Rows are points. The ring and each string are closed loops that go straight from each point to the next, and from the last back to the first. Before rounding, they use only three directions, however many columns there are. How many times does the string pass through the ring? Passing back the other way cancels.
In the rows, 128 means zero.

Ring (6 x 4)
[[129 142 141 180]
 [154 156 168 168]
 [156 150 170 138]
 [127 131 160 129]
 [ 84 114 155 156]
 [ 85 117 133 176]]
String (26 x 4)
[[ 76 100  99 147]
 [104 117 117 146]
 [ 90 124 173 173]
 [ 66 116 182 185]
 [ 65 105 134 171]
 [ 94 111 101 153]
 [ 85 111 101 169]
 [ 80 118 120 197]
 [102 133 144 199]
 [127 136 107 179]
 [139 133  94 148]
 [128 136 140 156]
 [136 156 203 187]
 [165 168 193 180]
 [171 162 158 160]
 [174 164 163 162]
 [160 171 218 191]
 [130 145 173 171]
 [136 138 132 156]
 [143 142 112 167]
 [127 139 109 188]
 [111 122  78 171]
 [ 82 122 135 199]
 [ 88 128 174 191]
 [115 127 133 153]
 [ 94 108  92 143]]
Times through: 0
String (30 x 4)
[[151 134 131 106]
 [136 126 115 118]
 [120 134 165 151]
 [114 132 179 152]
 [119 129 144 148]
 [111 112 103 118]
 [ 86 108 141 135]
 [ 71 115 192 168]
 [ 85 123 184 173]
 [109 126 142 156]
 [102 129 168 171]
 [ 76 122 178 190]
 [106 132 166 172]
 [109 118  99 150]
 [ 97 115  93 166]
 [107 118  82 162]
 [121 124  95 150]
 [117 137 166 172]
 [118 148 188 203]
 [134 158 179 209]
 [150 159 159 191]
 [147 167 213 203]
 [137 154 195 182]
 [136 141 149 156]
 [132 137 142 151]
 [145 156 202 169]
 [163 165 215 161]
 [144 153 201 159]
 [134 139 160 149]
 [145 133 122 122]]
Times through: 1

Ring (10 x 8)
[[168 143 188  93 142 114 117 112]
 [149 135 173 103 126  96 118 113]
 [126 124 147 131  98  87 123 116]
 [117 117 122 171  69 104 131 119]
 [122 115 114 184  64 121 137 119]
 [149 116 110 178  77 145 151 111]
 [174 119 119 154 101 156 159 103]
 [196 127 139 125 128 161 158  98]
 [205 140 171 100 150 158 144 101]
 [196 147 189  91 155 146 128 107]]
String (28 x 8)
[[152 126 144 132 108 118 136 110]
 [137 132 153 154  91 123 120 122]
 [114 126 146 158  79  97 115 125]
 [108 118 138 138  86  69 122 117]
 [126 134 162 149  91 108 110 126]
 [147 135 161 140 104 124 120 120]
 [152 128 158 105 124  96 130 107]
 [161 134 180  63 154  77 125 102]
 [174 155 213  84 153 122 104 118]
 [172 150 191 124 127 149 112 122]
 [188 154 199 112 141 158 115 119]
 [229 155 206  63 185 164 134 100]
 [222 141 176  71 173 155 151  92]
 [215 135 162  82 163 152 157  91]
 [233 139 167  80 172 173 160  89]
 [232 132 156  72 174 160 169  83]
 [206 130 153  90 153 145 158  91]
 [233 141 173  74 176 168 157  90]
 [202 151 189 114 145 175 127 113]
 [201 151 193 103 150 163 125 112]
 [213 158 214  67 177 152 121 107]
 [193 157 214  77 164 137 112 113]
 [174 158 219  88 152 126  99 121]
 [160 139 188  68 152  81 118 107]
 [151 127 157  97 128  88 132 105]
 [152 126 148 120 115 107 135 108]
 [132 116 136 109 111  70 137 104]
 [119 111 127 118  99  60 137 105]]
Times through: 0
String (26 x 8)
[[ 97 115 117 194  48 100 123 128]
 [131 128 140 178  74 134 123 126]
 [147 124 136 151  95 127 137 113]
 [135 106  97 165  76 113 156 105]
 [129 108  89 208  50 143 153 116]
 [144 104  79 203  57 153 167 108]
 [164 115 116 140 104 131 159 100]
 [162 128 144 138 109 135 139 110]
 [172 132 144 157 102 165 140 114]
 [199 127 134 138 122 175 161 100]
 [179 134 152 136 118 155 140 110]
 [185 127 146 111 132 137 151  99]
 [212 133 159  87 158 151 157  92]
 [224 147 187  78 172 167 143  98]
 [191 153 194 119 138 167 119 118]
 [172 139 168 124 124 141 128 113]
 [179 133 164  95 141 121 138 102]
 [192 149 206  56 174 113 120 104]
 [176 147 203  63 163 101 115 108]
 [163 130 164  89 138  98 133 103]
 [152 129 166  79 139  76 129 103]
 [129 129 171  87 126  57 115 111]
 [131 137 168 143  97 110 109 126]
 [144 130 152 141 101 118 125 117]
 [137 118 132 128 102  92 139 107]
 [ 93 105 107 160  63  62 134 115]]
Times through: 3

Ring (9 x 11)
[[ 93 163 163 146 139 120 136 101 143  52 125]
 [100 161 143 147 146 120 131 107  92  78 177]
 [126 146 124 137 151 115 126 124  64 126 201]
 [171 117 107 117 151 105 122 153  67 194 190]
 [196 106 103 108 146  98 116 171 105 215 152]
 [205 110 104 108 137  93 107 180 162 202 104]
 [179 131 125 120 127  96 106 165 221 140  55]
 [154 141 142 128 127 102 115 147 222 106  52]
 [111 155 163 139 133 114 131 114 187  62  82]]
String (24 x 11)
[[171 125  93 123 154 106 114 156  44 196 221]
 [178 129  96 124 146 102 107 163  98 181 175]
 [158 119 129 117 146 106 130 143 106 166 148]
 [198  87 112  96 152  98 131 165  74 242 165]
 [225  96  87 100 143  90 105 193 126 246 135]
 [212 117  91 113 135  91  95 189 169 202 108]
 [170 129 119 122 137 101 113 157 155 154 114]
 [187 110 125 108 136  97 119 164 171 181  88]
 [191 112 128 108 131  94 116 169 204 173  57]
 [155 119 145 116 139 105 133 139 152 147 100]
 [158 141 128 129 132 103 111 151 188 122  89]
 [151 144 131 131 133 105 113 145 182 114  93]
 [137 135 149 126 137 109 130 130 162 113  99]
 [136 143 142 131 137 109 124 132 161 107 107]
 [119 165 146 146 130 111 116 125 193  61  89]
 [ 98 177 155 154 131 117 120 111 187  33  97]
 [ 65 181 177 158 137 126 140  83 150   7 122]
 [ 74 161 175 147 146 126 150  84 105  47 152]
 [125 133 151 127 146 114 141 118 107 121 144]
 [120 162 129 146 141 115 117 124 120  88 159]
 [118 166 121 149 144 116 114 125 101  91 181]
 [134 144 127 134 145 112 124 130 101 123 166]
 [139 132 132 127 147 111 131 130  94 140 164]
 [152 140 110 132 146 108 115 144  91 148 180]]
Times through: 0

Ring (6 x 14)
[[ 99  85 100  89 151 173 118 124 126 141 179 141 114  94]
 [128 104 130 129 130 139 131 131 122 160 124  88 138  84]
 [153 122 160 130 123 102 140 124 107 167  68  51 153  91]
 [148 119 167 100 136  92 142 121  94 165  51  47 146 107]
 [112  93 138  58 162 125 133 124  94 152  98  91 117 120]
 [ 94  81 107  49 168 161 120 118 109 137 159 139 104 115]]
String (25 x 14)
[[114  94 124  96 147 145 129 129 115 153 131 102 124  98]
 [119  98 125 105 141 144 128 127 117 154 131 101 129  94]
 [ 97  77 115 138 142 164 134 163 129 172 148  87 123  80]
 [133 106 137 150 123 134 136 141 125 170 113  69 145  77]
 [165 134 157 140 111 104 135 109 115 160  80  64 161  83]
 [144 119 144 101 133 117 130 108 108 150  99  89 142  99]
 [135 108 150 120 134 115 140 134 108 168  83  59 142  95]
 [133 104 161 128 135 105 148 150 103 181  60  32 143  95]
 [168 131 189 130 121  67 152 129  91 180  11   7 164  99]
 [168 137 170 102 124  83 137  98  95 155  49  58 157 104]
 [143 118 149  91 137 110 132 109 102 151  87  82 140 105]
 [116  92 149  84 155 116 141 141  95 168  78  61 125 112]
 [103  80 154  62 171 111 147 154  83 173  61  49 115 126]
 [128 105 153  53 158 104 136 115  86 152  70  76 126 125]
 [141 118 143  77 141 115 127  99 102 143  98  99 136 109]
 [124 105 135  55 155 125 126 105  98 141 108 109 123 118]
 [111  93 127  78 154 140 129 126 107 151 124 103 120 107]
 [ 75  64 103  43 180 169 124 138 107 145 161 133  93 119]
 [ 56  52  81  22 192 194 115 134 112 132 201 169  77 122]
 [116 102 110  52 154 153 113  92 112 124 160 153 116 110]
 [122 103 123  79 147 141 123 109 112 141 135 119 125 104]
 [101  85 110  79 156 160 123 127 117 145 156 126 113 102]
 [ 66  59  74  77 169 207 114 141 133 140 222 166  92  95]
 [ 88  78  84  92 153 193 113 127 136 137 210 161 107  88]
 [129 109 122  98 137 144 122 108 120 141 142 120 132  94]]
Times through: 5
String (28 x 14)
[[144 119 146 104 132 115 132 111 108 153  94  83 143  98]
 [127 102 146 113 140 120 139 138 107 168  89  63 136  97]
 [135 106 159 119 137 106 145 142 102 175  65  43 142  98]
 [141 115 151 100 136 110 135 118 103 158  82  72 141 102]
 [159 130 163  98 129  93 135 102  98 154  63  66 151 104]
 [163 131 178  93 132  75 143 108  87 162  31  42 153 111]
 [119  91 166  79 160  96 150 151  82 178  41  31 127 121]
 [104  82 142  75 164 125 141 148  95 167  88  67 117 115]
 [119  98 137  79 152 127 133 125 102 155 103  88 125 109]
 [ 91  73 131  54 175 137 136 146  94 160 107  87 105 122]
 [ 77  63 122  30 188 147 133 146  91 154 120 103  93 131]
 [ 96  82 121  35 175 144 126 121  96 142 128 120 103 125]
 [136 115 135  71 144 124 124  96 104 138 113 112 132 109]
 [132 111 134  80 143 128 126 105 107 143 116 107 131 105]
 [116 102 114  48 157 149 115  93 109 126 152 147 116 114]
 [119 104 115  60 152 149 116  96 112 129 151 142 119 109]
 [117 100 119  75 150 147 122 110 113 140 142 125 121 104]
 [127 107 129  86 143 135 125 110 111 145 124 109 130 102]
 [118 102 110  79 145 157 116 103 120 133 163 142 122  99]
 [ 78  70  78  86 159 201 112 132 136 137 219 166 101  91]
 [ 68  58  79 100 162 204 119 154 137 150 213 147  98  87]
 [ 97  81 109 101 151 165 126 141 123 154 159 115 116  93]
 [126 105 128 100 139 138 127 118 115 149 127 104 131  96]
 [141 118 133 111 128 131 126 107 118 147 122 103 142  90]
 [136 111 131 143 121 139 130 127 128 159 127  89 145  77]
 [115  91 130 155 130 146 139 160 127 177 123  66 137  75]
 [141 112 148 153 120 120 140 140 119 173  92  54 151  79]
 [168 138 160 125 114  98 133  99 109 154  74  69 160  90]]
Times through: 1

Ring (10 x 14)
[[126 105 143 140 138 149 124 147 116 109 190 101 131  96]
 [137 114 141 130 126 148 130 143 100 100 159 104 129 107]
 [151 135 131 111 111 141 140 132  81  95  98 116 126 135]
 [153 148 124 103 106 132 144 124  82 102  67 127 125 153]
 [144 160 114 107 110 115 142 117 109 128  51 144 125 169]
 [129 157 112 118 124 108 136 118 134 148  73 149 126 167]
 [117 144 114 129 140 111 131 124 145 154 112 142 129 154]
 [110 130 119 137 150 120 127 132 144 150 148 131 131 138]
 [108 111 130 145 157 134 122 142 138 136 191 115 133 113]
 [111 103 137 147 154 142 121 147 133 127 206 106 133 100]]
String (26 x 14)
[[124  94 145 140 147 159 125 153 100  97 212  89 133  87]
 [130 115 136 131 135 144 129 142 107 109 163 107 130 112]
 [130 119 137 136 130 138 127 140 124 119 158 114 129 113]
 [136 113 145 137 123 145 126 144 119 109 166 107 129 101]
 [157 117 141 110 111 161 140 142  54  67 127  94 127 113]
 [152 130 130 105 115 148 143 134  63  83 103 108 127 134]
 [134 132 128 124 125 132 133 132 112 119 121 123 128 133]
 [139 137 127 119 120 131 136 130 107 116 107 124 127 138]
 [146 147 127 116 107 125 137 125 113 120  82 133 125 146]
 [161 164 116  92  96 124 150 116  76 104  24 138 122 174]
 [160 171 109  86  98 120 153 112  70 106   7 142 122 186]
 [140 150 117 110 118 122 140 122 104 122  74 135 126 159]
 [130 137 125 127 127 124 132 130 127 132 117 130 128 139]
 [129 153 118 127 121 108 132 121 150 153  86 149 126 157]
 [127 169 106 118 122  96 137 112 149 164  52 162 126 181]
 [126 156 107 113 132 111 139 118 119 143  74 145 127 172]
 [127 137 120 122 134 125 134 129 117 130 115 129 129 145]
 [118 135 123 136 137 118 127 130 148 149 133 135 129 138]
 [104 133 118 143 152 112 123 130 165 164 151 139 131 139]
 [102 124 116 137 164 122 126 134 138 149 165 127 133 137]
 [ 97 112 120 142 172 131 124 140 134 142 194 116 134 124]
 [107 110 125 137 163 138 126 142 119 127 188 110 133 118]
 [119 118 128 133 146 136 129 138 117 123 162 114 131 122]
 [119 118 132 140 141 133 124 139 136 132 168 118 131 116]
 [112 103 141 154 150 139 117 148 148 133 211 109 133  94]
 [112  84 149 155 157 158 117 158 124 110 247  88 135  74]]
Times through: 5

Ring (7 x 14)
[[143 138 112 139 145 137 151 125 121 121 113  83 115 146]
 [139 128 119 122 161 137 151 100 113 147 109  46  73 160]
 [133 128 133 111 158 131 141  98 124 163 118  69  66 159]
 [121 139 153 113 141 122 121 121 152 169 132 135  86 147]
 [137 147 135 123 117 126 129 146 150 128 149 186 152 123]
 [155 148 111 131 107 134 146 155 134  94 154 191 192 112]
 [158 145  99 141 120 139 156 148 121  87 136 144 178 122]]
String (26 x 14)
[[134 136 128 126 146 131 140 119 131 143 119  96  97 149]
 [127 132 131 130 165 132 141 105 127 158  98  45  58 166]
 [141 127 109 134 169 141 158  98 105 139  94  13  67 167]
 [149 132 106 130 149 140 158 114 110 122 116  69 110 148]
 [140 137 121 128 142 134 145 123 126 132 123 102 112 144]
 [127 137 134 131 153 130 136 118 135 151 109  80  80 156]
 [129 128 126 130 171 135 146  98 119 158  93  23  49 171]
 [150 121 102 120 170 144 166  86  92 139 103   7  67 166]
 [148 127 111 118 155 139 156 101 107 137 118  58  90 154]
 [137 136 127 123 144 132 141 118 129 141 124 102 103 146]
 [128 134 139 118 151 128 134 112 136 160 119  93  78 154]
 [142 135 124 119 140 133 144 118 126 137 130 111 112 142]
 [135 133 137 108 141 128 135 112 135 157 136 120  95 145]
 [103 142 181 107 141 111 100 123 177 198 133 158  62 151]
 [112 145 166 118 135 116 109 133 169 175 132 160  88 144]
 [127 142 143 124 135 125 126 132 150 150 130 140 107 141]
 [147 139 118 122 129 134 145 129 127 122 139 136 139 132]
 [137 144 138 115 118 125 128 140 149 136 152 186 144 125]
 [113 148 167 117 127 115 107 140 174 170 141 187 105 136]
 [114 144 162 118 135 118 112 132 166 171 133 158  92 143]
 [134 139 134 120 136 128 134 125 139 144 133 130 111 140]
 [144 135 122 116 136 133 144 119 125 135 136 119 119 139]
 [125 128 147 102 157 126 130  96 135 181 124  86  54 160]
 [133 121 134 100 167 132 143  82 117 178 116  45  42 168]
 [151 121 108 109 160 141 161  88  98 143 120  43  80 158]
 [141 133 120 122 147 135 147 113 121 138 121  86 100 149]]
Times through: 0

Ring (8 x 14)
[[132 106 125 112 174 106 123 167 188 136 104 121  89 159]
 [126 118 114 145 157 112 127 160 181 128 127 134  96 133]
 [134 132 105 152 126 116 129 134 149 134 150 154 111 107]
 [160 137 109 114 104 112 125  99 106 161 157 173 124 101]
 [175 134 118  64  88 110 124  87  82 171 138 167 134 115]
 [164 125 125  36  80 115 130 109  93 149 103 136 137 141]
 [150 113 130  41 107 113 130 138 129 136  83 115 122 163]
 [142 105 132  64 149 107 125 157 164 137  83 111 102 172]]
String (30 x 14)
[[157 137 113  68  58 122 136 102  85 138 125 148 145 116]
 [148 135 112  70  56 125 139 114  94 126 117 137 145 121]
 [144 127 116  88  97 118 133 129 125 131 117 135 126 131]
 [147 126 117  78  93 118 133 127 120 133 113 134 128 134]
 [155 121 123  69 113 111 127 123 123 149 112 138 120 141]
 [168 114 132  34 120 105 122 118 115 164  97 135 119 157]
 [162 110 137   7 103 110 128 130 115 146  71 112 126 174]
 [140 112 130  29  88 119 138 150 130 115  65  96 130 172]
 [126 114 125  52  86 124 142 163 144  98  68  91 129 168]
 [153  92 146  25 169  99 120 162 169 151  59 100  95 200]
 [141  91 143  45 177 101 122 175 186 139  59  94  90 199]
 [129 103 130  80 150 111 129 174 181 120  78 100 100 174]
 [129 124 115 102 103 121 136 149 146 114 109 122 121 137]
 [124 118 117 108 122 119 135 162 165 112 103 115 112 146]
 [110 117 114 128 128 122 138 178 184  97 101 106 107 147]
 [120 105 122 139 190 107 124 183 212 126 107 117  80 157]
 [133 102 125 143 217  98 115 171 212 151 121 135  70 154]
 [125 110 117 163 198 104 120 170 208 139 132 138  77 139]
 [149 114 121 126 181 100 116 140 170 163 134 152  88 136]
 [154 118 122 101 150 104 120 129 146 160 128 150 103 136]
 [123 133 105 137  97 125 138 145 145 110 131 135 123 115]
 [130 132 107 130 101 122 135 137 140 120 134 140 122 115]
 [150 124 117 105 128 110 125 125 135 150 132 150 112 126]
 [152 125 116 104 126 110 124 122 131 153 133 152 113 125]
 [132 140 102 128  73 127 139 125 119 116 141 146 135 102]
 [153 145 101 125  78 120 131  96  96 147 164 174 135  87]
 [178 142 109 100  96 109 120  73  78 183 170 192 130  90]
 [204 132 123  66 130  94 107  58  72 222 166 203 118 105]
 [179 124 124  69 131 101 115  95 105 187 137 169 115 127]
 [152 125 118  86 110 113 128 122 123 146 123 144 121 130]]
Times through: 1

Ring (6 x 14)
[[102  97 134 141  87  98  94 151 158  55 140 122 170 112]
 [105 115 148 162 113 103 127 161 154  95 133 111 207 116]
 [ 73 146 167 143 128 123 141 160 107 122 101 124 219 125]
 [ 63 163 176 108 123 131 137 144  69 113  87 138 188 123]
 [121 154 176 115 113 110 146 126  93  93 123 118 150 103]
 [134 116 149 125  88  93 113 130 138  54 148 115 135  98]]
String (24 x 14)
[[ 64 168 179  90 116 131 133 133  55 102  84 143 166 119]
 [ 69 149 167 110 113 124 125 143  85  97  97 137 179 120]
 [ 40 152 165 102 113 134 115 150  72 100  79 149 191 129]
 [  7 174 179 107 137 151 135 163  48 140  52 154 233 143]
 [ 55 161 177 147 145 134 156 168  91 148  84 126 247 133]
 [ 69 140 163 154 131 122 140 168 118 126 102 122 235 129]
 [ 76 129 154 131 109 116 116 154 118  90 111 129 192 121]
 [119 128 159 157 118 103 141 152 142 101 135 106 197 111]
 [126 115 152 180 121  97 143 163 168 106 145  97 216 112]
 [111 106 143 183 117  99 130 170 175 101 142 102 225 117]
 [ 69 116 144 140 105 114 106 161 133  85 113 130 202 124]
 [ 92 116 149 169 119 108 129 169 154 106 126 112 227 122]
 [126 130 164 194 140 103 167 169 161 136 139  90 243 116]
 [108 140 167 160 130 110 154 157 130 121 124 107 215 116]
 [ 79 136 159 128 112 117 123 150 109  95 109 129 189 120]
 [ 47 149 164 114 117 131 121 154  83 106  85 142 201 129]
 [ 93 141 164 128 114 114 132 145 108  97 114 124 182 115]
 [ 96 170 186 119 131 123 160 137  75 122 101 122 183 114]
 [ 86 177 188  98 124 128 152 129  55 113  93 132 164 114]
 [ 79 155 171  99 109 122 127 133  75  90  99 137 159 115]
 [108 144 167 122 111 111 136 136 105  91 121 121 165 109]
 [141 149 175 135 119 102 158 130 113 100 136 104 161 100]
 [141 166 187 117 121 108 166 119  87 103 128 109 145  97]
 [135 167 187 120 125 110 168 123  86 110 124 109 155 100]]
Times through: 2
String (27 x 14)
[[ 74 134 157 126 110 118 118 151 110  92 107 131 189 121]
 [ 87 136 161 135 115 115 130 151 115 100 113 123 194 118]
 [116 139 167 153 124 107 150 150 128 111 128 107 198 111]
 [109 143 170 174 140 112 165 164 135 137 123 101 235 119]
 [101 132 163 183 139 111 157 172 148 136 124 102 248 123]
 [ 73 119 148 152 114 114 117 167 137  99 114 124 218 126]
 [ 70 119 146 132 102 114 104 157 127  80 112 132 192 123]
 [ 73  97 131 143  92 107  87 163 154  65 124 130 195 123]
 [ 72 109 138 125  91 110  90 153 132  63 118 135 177 120]
 [111 118 150 138 101 102 118 145 138  75 135 117 171 109]
 [ 80 114 142 118  89 109  93 146 126  59 120 135 163 116]
 [101  92 127 112  67  95  71 137 147  23 141 133 129 106]
 [137 101 138 123  76  87  97 128 152  34 156 116 122  96]
 [135 105 140 116  75  89  96 125 144  32 153 119 116  96]
 [101 118 147 114  88 104 101 136 123  55 129 129 145 108]
 [113 127 156 131 103 104 124 140 127  78 132 118 163 107]
 [142 122 155 139 100  93 130 134 142  72 150 106 152  99]
 [147  95 135 129  74  82  96 128 163  30 165 112 119  93]
 [111  83 122 120  64  90  69 138 162  18 150 128 128 104]
 [133 101 140 146  90  90 109 143 164  56 155 109 157 102]
 [118 121 153 143 105 100 125 145 140  81 137 112 174 108]
 [100 117 148 140 102 105 114 150 139  78 129 120 181 114]
 [121 126 157 151 112 101 136 148 140  92 137 108 185 109]
 [127 119 155 178 122  98 146 160 163 108 144  97 214 111]
 [122 131 162 162 123 103 149 153 141 109 135 103 202 111]
 [ 90 132 158 135 112 113 126 151 119  95 116 123 190 117]
 [ 87 135 160 137 115 115 129 152 117 100 114 123 196 119]]
Times through: 1
